Each row is a point. A path goes straight from each point to the next, and from the last back to the first. The post is the endless flat space through its rows: a point in 2 columns, a line in 3, a plane in 4, and so on, so that a path can go around it. Count how often the path circles the post. Going back the other way cancels.

Post (1 x 2)
[[-3.1  0.1]]
Path (32 x 2)
[[ -1.3  17.3]
 [-17.4  41.9]
 [-30.2   1.9]
 [ -8.5 -15.0]
 [ -6.9 -11.8]
 [-24.9   1.0]
 [ -8.6  19.0]
 [  8.8  35.6]
 [  6.5   6.3]
 [ -2.9  16.0]
 [-21.4  21.2]
 [-14.0  -4.5]
 [-19.5 -28.6]
 [-29.5  16.0]
 [-18.3  48.5]
 [  2.6  20.7]
 [ 13.9 -15.9]
 [  2.0 -37.4]
 [-12.5 -20.5]
 [-29.7  10.4]
 [-18.4 -32.2]
 [  3.9 -26.3]
 [ 23.4   0.0]
 [ 22.4  20.0]
 [  8.2  -7.6]
 [  4.8 -11.4]
 [ 15.8   7.9]
 [ -4.5  18.4]
 [-25.9  25.8]
 [ -9.9  22.0]
 [ 12.9  14.7]
 [ 21.1  -9.7]]
Times around: 0

Post (5 x 6)
[[ -8.0 -20.9  13.3 -12.5 -26.4 -26.9]
 [-14.3   9.4 -18.7 -12.4   1.8  -3.3]
 [ -6.3   2.1  -6.7 -17.1  20.0   9.5]
 [ 35.4   4.8  22.0 -19.9 -11.7  24.3]
 [  3.3 -10.0 -17.9  13.8  -4.9  10.3]]
Path (25 x 6)
[[-30.5 -40.4  -2.4   9.8 -43.8  -5.5]
 [  6.6 -49.1   7.7 -22.7 -12.8   5.0]
 [  3.7 -30.0  -5.7 -21.2   4.0   0.9]
 [-12.3 -44.0  14.4  -8.3 -13.0  -8.5]
 [  7.8   4.4  -6.4 -18.8  -5.6  29.6]
 [ 15.1 -23.7   2.9 -20.0  17.7   7.8]
 [ 24.3 -16.4  17.3 -36.6  -7.0  12.5]
 [  9.7 -14.6  -9.6 -14.7 -29.0   4.9]
 [  2.3 -35.9   5.6   2.1   2.1 -10.5]
 [  0.2 -29.1  28.2   1.7  -3.0 -25.3]
 [ 42.0  18.2 -15.0  -4.9   4.8   9.9]
 [ 37.2  16.2 -20.6  -6.0 -10.0  25.5]
 [ 21.5  24.9  -9.1 -10.4   0.6  16.8]
 [ 45.2  50.5 -21.4  12.1  -0.7  54.0]
 [-11.7  -5.5   8.2 -14.3 -17.8  11.3]
 [ -0.5 -55.1   5.8 -13.1 -26.7  -9.0]
 [ 24.4 -34.4   5.8   9.2 -17.0  -9.5]
 [ 15.4  16.4 -10.0  14.3  -8.7 -24.8]
 [ 16.0 -10.8  40.9  -8.7  13.4   0.1]
 [  7.1  -4.6   9.5  28.1  -8.9   2.6]
 [-21.1 -10.1 -30.8  12.0  -7.7  18.2]
 [ -3.7 -20.1  31.9 -24.6   1.7  -4.3]
 [ 16.9  -3.4  37.9 -12.1  -4.1   4.6]
 [ 10.8   7.6   0.4  -5.9 -12.4  -7.7]
 [ -8.4  12.7  -8.9   9.8 -25.3 -11.4]]
Times around: 2

Post (8 x 9)
[[-14.2 -15.8 -20.9 -21.5   2.3   3.7  16.0  -9.2  -8.3]
 [ 11.0   1.8  29.9 -18.0 -25.4  13.1 -13.9   2.1  -8.4]
 [  4.1   2.3 -17.9   1.5   1.8   4.3   1.5 -13.2  -5.7]
 [ -6.0  -0.2  18.4  10.6   1.9 -41.8  -8.9 -10.2   3.0]
 [ 12.5 -24.4  -6.0   1.9 -18.9 -29.2  11.1  17.7  -2.3]
 [  5.6  18.6  -6.7   6.3  11.8  31.5 -13.1 -18.6  30.8]
 [  6.7   2.8  -8.1 -14.5 -27.5  -0.3  -7.0  10.6   5.4]
 [-15.5   9.1  24.3   9.8 -10.5  13.4 -18.8 -30.8   7.1]]
Path (31 x 9)
[[-25.1 -13.2 -30.4   1.8 -52.1 -22.5 -10.3 -16.4   6.7]
 [ -7.1 -11.8  -0.7  28.1 -18.1  11.4 -21.5 -10.1  27.1]
 [ -2.1  16.5  20.8   2.7 -38.6  -3.2 -26.9  -5.3 -23.0]
 [  4.3  -1.5   8.0 -36.4 -10.2  20.6  -4.4  10.9  -9.8]
 [  9.4 -23.5  11.6 -10.1 -26.9 -20.7 -16.2  16.8   4.5]
 [ 14.6  -4.4  26.2   2.3  29.2 -29.0 -23.6 -33.1  -8.8]
 [-21.1  16.0   4.8 -13.8   7.4  -9.1 -38.1  -6.0  12.5]
 [ -9.4  30.6  -7.7  40.1  -7.3  29.4 -15.0 -24.6 -10.8]
 [-19.9 -13.2  24.9  -1.5 -50.1  -3.1  14.7   5.3  12.3]
 [  8.6  -8.3 -23.1  13.5  -6.3  -1.6  14.6  -7.2  23.8]
 [-13.1  -6.1  13.8  -5.7 -21.8  41.4  22.8 -20.5 -26.5]
 [-12.4  -6.2  19.9 -17.0  35.6  24.8  14.4 -38.3  -9.5]
 [-21.3 -13.3  10.5 -18.8 -22.1   4.4   2.9 -21.4   4.7]
 [  4.0  -9.1  20.5  -1.3 -16.2  -1.4 -21.3 -38.5 -13.2]
 [  5.4  15.9  14.6   6.6 -10.6  10.8 -30.1 -12.4  13.6]
 [ -1.3 -19.9 -21.1  -0.8 -14.4  21.7  16.0  25.6  -1.2]
 [  0.4  12.1   9.2  35.0  18.1 -13.4  -4.1 -24.2  13.0]
 [  4.4   7.4  26.0  27.1 -48.6  33.4  -7.9 -26.3  11.8]
 [  0.9  14.6   9.3   4.1 -21.4  24.4 -26.6 -49.8  -2.0]
 [ -4.3 -32.0   2.9  25.6 -14.4 -26.1  -1.0  -5.2  17.5]
 [-21.4  -2.9 -35.8  14.9  28.6 -15.5  -4.0 -29.6  -6.3]
 [ -4.8  -2.4  -7.9  32.6 -13.8   8.9 -19.0 -34.3  11.3]
 [-13.6  15.7 -17.4  -2.6  13.7  -4.7  -8.1 -30.7  35.7]
 [ -8.9  -9.4   4.0 -10.7 -24.3  -6.1   6.3 -16.8   3.9]
 [ -4.9   9.7   2.3 -37.3 -19.2  -7.6 -19.1  -7.5   3.8]
 [ -0.9 -22.6  37.2  25.3  12.3   9.9 -12.0 -34.9 -22.2]
 [  1.6  10.3 -35.2  44.5  35.7 -41.1  -5.8   0.3  24.0]
 [-18.6  21.6 -29.3  35.0  19.0 -10.4 -18.4   3.7  43.4]
 [ -7.0  21.2  -8.8 -10.0  -6.9  -1.0   0.9  13.2  -2.1]
 [-16.0  -6.6  53.6 -25.4 -22.1  33.0  12.8 -19.2 -10.2]
 [ 22.4 -37.6   8.5 -16.8 -33.4 -15.1  13.9   4.6   7.6]]
Times around: 3

Post (13 x 14)
[[ -3.5  -0.1  -6.6   5.5  -2.8  -6.9  31.3   1.2  -3.1  10.5  12.5   0.0
   -7.0 -24.7]
 [-13.3 -14.0  -0.1  -5.8  15.9 -23.6  17.4  14.6  20.6  12.6  21.3   4.9
    3.4 -32.2]
 [ -0.6  -7.9  55.0   8.3 -28.8  36.6 -37.7  22.6  17.6 -10.5  -6.8 -13.1
  -19.7  33.8]
 [-32.2  -5.8 -31.1   5.7  -6.6  53.6  -6.5  20.0   7.0 -26.0 -38.4 -17.0
    0.5 -35.7]
 [  3.6  -3.9  33.7  23.2  -4.5  25.5 -16.8   6.4   6.3  -6.4  17.6   9.8
    1.6   9.0]
 [ -8.7 -12.9   2.8  -4.1 -12.1   5.6  -8.0  -4.2 -19.4   1.9   1.7  -5.1
    8.0 -16.6]
 [ -5.1 -21.4 -25.6   5.4   2.1   5.6   8.5  -3.3  -2.4   8.2  -0.5   1.4
  -10.1 -27.4]
 [-13.1 -17.0   2.6  -9.5 -11.0  -8.2  42.0 -16.7   7.1  -9.1  18.1   0.0
  -12.6  -3.7]
 [ -8.3 -10.9 -18.4   4.3  -7.4 -12.8   5.6  10.8  -3.5   6.1  12.0 -10.6
    1.4  12.3]
 [ 39.9  18.8 -15.1  -8.4 -10.2  14.7  13.0 -36.6  15.4  -7.5 -17.3 -26.9
   25.5 -22.6]
 [-18.5  -7.1   8.3  -6.6 -16.6   1.4   5.7 -20.3  10.2  19.8 -16.2  -1.3
   21.0 -15.5]
 [ -5.4 -17.4  -0.2   8.6  -9.2   3.9 -13.3  22.6  21.7  18.1  27.8   1.0
   19.2 -14.6]
 [  5.1 -10.0  -8.9 -15.9  -1.0  14.4  19.2   4.0  -7.8  -1.1 -16.5  -0.9
    5.4 -12.7]]
Path (27 x 14)
[[ 10.2 -27.8  13.5 -42.7 -13.7  10.9 -32.3 -11.4  23.3 -20.2 -39.9 -17.5
   38.9   5.8]
 [-16.7 -29.5 -34.7  -1.5  -2.4  25.5   4.5 -13.1   8.9  -8.9 -10.5  18.9
  -14.0 -30.0]
 [-10.4   0.6  17.0  -2.9 -14.3  12.4  -4.8 -10.8  10.4  15.1  29.0   4.2
   -1.3 -14.0]
 [-12.8 -16.0  14.5 -12.4  -3.2  16.0  12.7   0.1 -41.6  17.2  -1.2   9.5
   11.8 -45.2]
 [ 14.3 -13.0 -38.4   7.8 -17.2 -17.6  34.4 -29.7 -12.5   1.0   4.6 -27.7
  -17.7  19.4]
 [ 43.0  31.1  31.9  22.4  -9.8  16.9 -12.3  33.8  29.3 -30.0  10.8 -12.5
   17.2  14.5]
 [-16.1   2.0   1.0 -14.1 -25.1  24.2 -21.3  -9.5  -5.5   0.1 -34.9  -4.0
   12.6 -14.2]
 [ -9.3  11.3  -2.8  -8.4 -15.1  -8.7   5.4 -22.5  17.7  -6.4   7.7 -16.1
    2.3  35.9]
 [ -6.1   2.8  20.1 -15.5 -10.4  17.9   7.0  -0.6   3.6 -42.2  -0.2  16.3
   41.7   6.2]
 [-19.1 -48.7  -5.2 -16.7 -19.1  11.3  23.5 -28.7 -12.5   0.2  -6.5  11.4
    4.3 -34.7]
 [ 11.6  -2.5  -6.2 -13.7  -6.2  25.2 -25.8 -22.2   4.8   7.5 -22.5 -26.1
   34.0 -77.0]
 [-20.7  -0.2  30.0  22.3 -13.5  37.0 -24.6  11.3   5.0  -9.1   8.1  -4.3
   -9.4  17.7]
 [-24.8  30.0  38.5  19.8 -37.7  12.9 -16.4  -4.8  32.5 -14.0   8.3 -16.2
  -23.6  18.7]
 [  1.0   2.8  26.3 -22.0 -17.2 -12.7  12.1  17.4  28.0   1.1   8.2 -10.5
   17.6  -0.5]
 [ -8.7  -2.6 -18.7  21.6   3.6 -12.5   1.7  21.0  -5.7 -15.6 -13.0 -14.3
   -1.3  12.3]
 [ -9.9 -18.6  30.9  48.5   8.8  27.0 -53.7  49.8   1.2  40.9  10.2   4.4
  -15.7  -0.3]
 [-16.7  -5.3 -41.1  -5.2 -11.1 -22.0  45.0  23.8   4.2  49.9   8.5 -14.8
  -26.4  -2.4]
 [-17.1  10.8  -0.8  -0.7   3.2   4.3  -5.7 -28.0 -23.8  20.2 -14.6  13.1
   14.4 -47.8]
 [ -7.0  -2.7 -37.5   0.6  -8.7 -29.2  21.5 -26.2  30.5   7.9  18.4 -20.3
    9.5 -56.9]
 [-21.5 -18.3  -1.3  -1.9  -0.6   4.0  25.9  17.6   0.7  -8.6   3.4  -4.2
   10.2 -44.3]
 [-16.8   5.7  10.5   6.1   4.5  17.3 -25.6  30.1  -1.7  11.1 -18.0  -7.2
   39.4 -10.1]
 [-23.2  -4.9   5.4   2.6 -10.1   4.8 -17.7 -16.4 -27.4   7.5 -18.5 -12.9
   45.8 -28.9]
 [-10.2   6.2 -25.1  21.1  -3.6  -3.3  22.0  22.3 -17.6 -18.4   3.2   2.3
   14.2 -34.3]
 [-16.8   8.9  18.9 -14.0  -5.4  14.9  15.2  -1.4 -14.9   6.3 -13.6  14.8
   20.8 -57.9]
 [ -2.5 -12.2 -25.4 -12.1   3.1  -2.5   9.6  32.9   2.1  23.0  -1.3  -4.4
  -11.8 -16.9]
 [-17.8 -28.4 -28.5  15.4   8.2  26.4 -25.3  -4.5 -32.8  -9.9 -12.8 -19.2
  -22.1  -2.1]
 [ -4.1 -10.2  -6.3   2.2   7.3  12.5  13.6  11.6  -0.3 -10.9  -7.8  -7.6
    3.1 -10.6]]
Times around: 0
